Each row is a point. Each copy is the shape, with its points in the same order, turned, moved and blurred by noise. Some copies are also mirrored. Which?

Shape (8 x 2)
[[-0.4  3.4]
 [ 4.4 -3.5]
 [-0.8  2.9]
 [ 5.2 -4.2]
 [-1.9 -3.7]
 [ 0.4 -3.7]
 [-3.1  2.2]
 [ 1.9  3.7]]
Copy 1 (8 x 2)
[[-2.4 -1.7]
 [ 3.1  4.6]
 [-1.4 -1.7]
 [ 3.4  5.7]
 [ 4.8 -1.4]
 [ 4.6  1.0]
 [-0.3 -4.2]
 [-2.9  0.6]]
Copy 1 is: only turned
Copy 2 (8 x 2)
[[ 1.9 -4.0]
 [ 1.1  4.1]
 [ 1.2 -4.1]
 [ 1.4  5.3]
 [-3.7  0.4]
 [-2.2  1.9]
 [-0.9 -4.9]
 [ 3.8 -2.9]]
Copy 2 is: mirrored
Copy 3 (8 x 2)
[[-2.7  1.7]
 [ 5.7  3.4]
 [-2.5  1.0]
 [ 6.4  3.6]
 [ 3.6 -2.2]
 [ 4.2 -0.3]
 [-2.3 -1.1]
 [-1.7  3.9]]
Copy 3 is: only turned

Shape (7 x 3)
[[ 0.9 -2.6  0.3]
 [ 3.6  1.0 -5.5]
 [ 0.5 -1.3 -6.8]
 [-2.4  0.2  2.1]
 [ 0.1 -0.9  0.2]
 [ 3.1  4.3 -4.0]
 [-6.4 -2.7  1.4]]
Copy 1 (7 x 3)
[[ 1.0 -1.3 -0.3]
 [-2.5 -2.9  5.5]
 [-5.1 -4.5  2.5]
 [-0.2  2.2 -0.7]
 [ 0.0 -0.4  0.1]
 [-3.5 -1.0  6.7]
 [-1.9  1.4 -5.8]]
Copy 1 is: mirrored
Copy 2 (7 x 3)
[[-1.0  0.1  0.8]
 [ 3.0  4.9  0.0]
 [ 4.5  3.0  3.2]
 [-0.2 -3.5 -1.6]
 [-0.3 -1.4 -0.6]
 [ 4.3  4.7 -3.1]
 [ 1.4 -6.4  1.1]]
Copy 2 is: only turned
Copy 3 (7 x 3)
[[ 2.1  3.9 -0.3]
 [-2.3  5.9  5.3]
 [-4.1  6.2  2.1]
 [ 1.1 -1.0  0.0]
 [ 1.0  1.8  0.1]
 [-1.8  2.5  7.4]
 [-1.4 -0.4 -4.9]]
Copy 3 is: only turned
Copy 4 (7 x 3)
[[-0.4 -4.0 -2.1]
 [ 6.2 -3.9  1.1]
 [ 7.1 -3.6 -1.4]
 [-1.0  1.3 -1.3]
 [ 0.1 -1.4 -0.4]
 [ 5.0 -1.3  4.5]
 [-1.4  2.5 -5.7]]
Copy 4 is: only turned

Shape (10 x 6)
[[-0.8  2.6 -5.6  2.7  2.3  0.4]
 [ 2.6  3.3 -4.1  1.2  1.1 -1.9]
 [-4.2 -2.1 -3.1  3.7  2.4 -3.0]
 [ 2.7 -8.3  6.8 -0.9  2.6  4.0]
 [-1.4  2.3 -4.3 -4.2  1.6  5.0]
 [ 0.8 -1.3  3.9  4.6 -2.3 -0.6]
 [ 2.2  3.4  4.2  1.9  1.8 -2.0]
 [-2.8  0.6  5.1 -0.9  2.6 -0.4]
 [ 0.6 -7.5 -1.1 -1.1 -1.0 -0.9]
 [-2.4  1.5 -4.4  1.5  2.1 -1.0]]
Copy 1 (10 x 6)
[[ 1.1  0.5  5.0 -1.7  0.4 -2.4]
 [ 1.8  2.5  2.4  1.5  0.3 -2.8]
 [ 3.5 -2.5  2.9 -2.5  5.1 -1.7]
 [-5.5 -6.1 -3.1  1.7  4.4  7.6]
 [ 0.2 -3.5  6.7  2.9 -4.6  0.2]
 [ 0.4 -1.1 -5.6 -2.8  1.0  1.8]
 [-1.7 -0.2 -4.6  0.9  0.2 -4.2]
 [ 0.1 -6.6 -2.0  0.8  0.7 -1.6]
 [ 3.5 -3.2  1.8  2.3  4.3  6.4]
 [ 1.8 -0.7  4.9 -1.5  0.8 -2.9]]
Copy 1 is: only turned
Copy 2 (10 x 6)
[[ 3.1 -1.1 -3.4 -4.0 -0.5  2.4]
 [ 2.2 -1.1 -0.9 -6.2  1.1  0.3]
 [ 0.3  0.9 -5.8 -0.6 -3.4 -1.4]
 [-5.8  6.1  7.3  3.8 -2.6  1.1]
 [ 7.5  2.3  1.7 -0.4  1.4  3.5]
 [-5.2 -1.3  0.4  0.7  2.0 -2.0]
 [-3.4  2.4  0.0 -3.9  4.9 -0.8]
 [-1.6  6.1 -1.1  1.1  3.4 -1.3]
 [ 0.0  0.8  3.5  1.1 -5.4 -3.4]
 [ 3.4  0.4 -3.8 -2.6 -0.6  0.2]]
Copy 2 is: only turned
Copy 3 (10 x 6)
[[-3.7 -3.8 -0.7 -4.6  0.9  3.7]
 [-3.6 -2.9  1.3 -0.5  1.9  4.2]
 [-4.6  0.1  0.6 -6.8 -3.4  0.4]
 [ 5.6  0.4 -2.4  4.0 -7.1 -4.5]
 [-0.9 -6.8 -2.1 -2.4  4.1 -2.2]
 [ 3.4  3.8  1.2 -1.1 -2.0  3.2]
 [ 3.4 -1.6  4.8 -0.3 -1.1  3.2]
 [ 3.9 -1.3  4.1 -3.0 -1.8 -2.7]
 [-2.6  3.4 -2.0  0.9 -3.0 -3.2]
 [-3.4 -3.0  0.3 -4.8  0.5  1.3]]
Copy 3 is: only turned
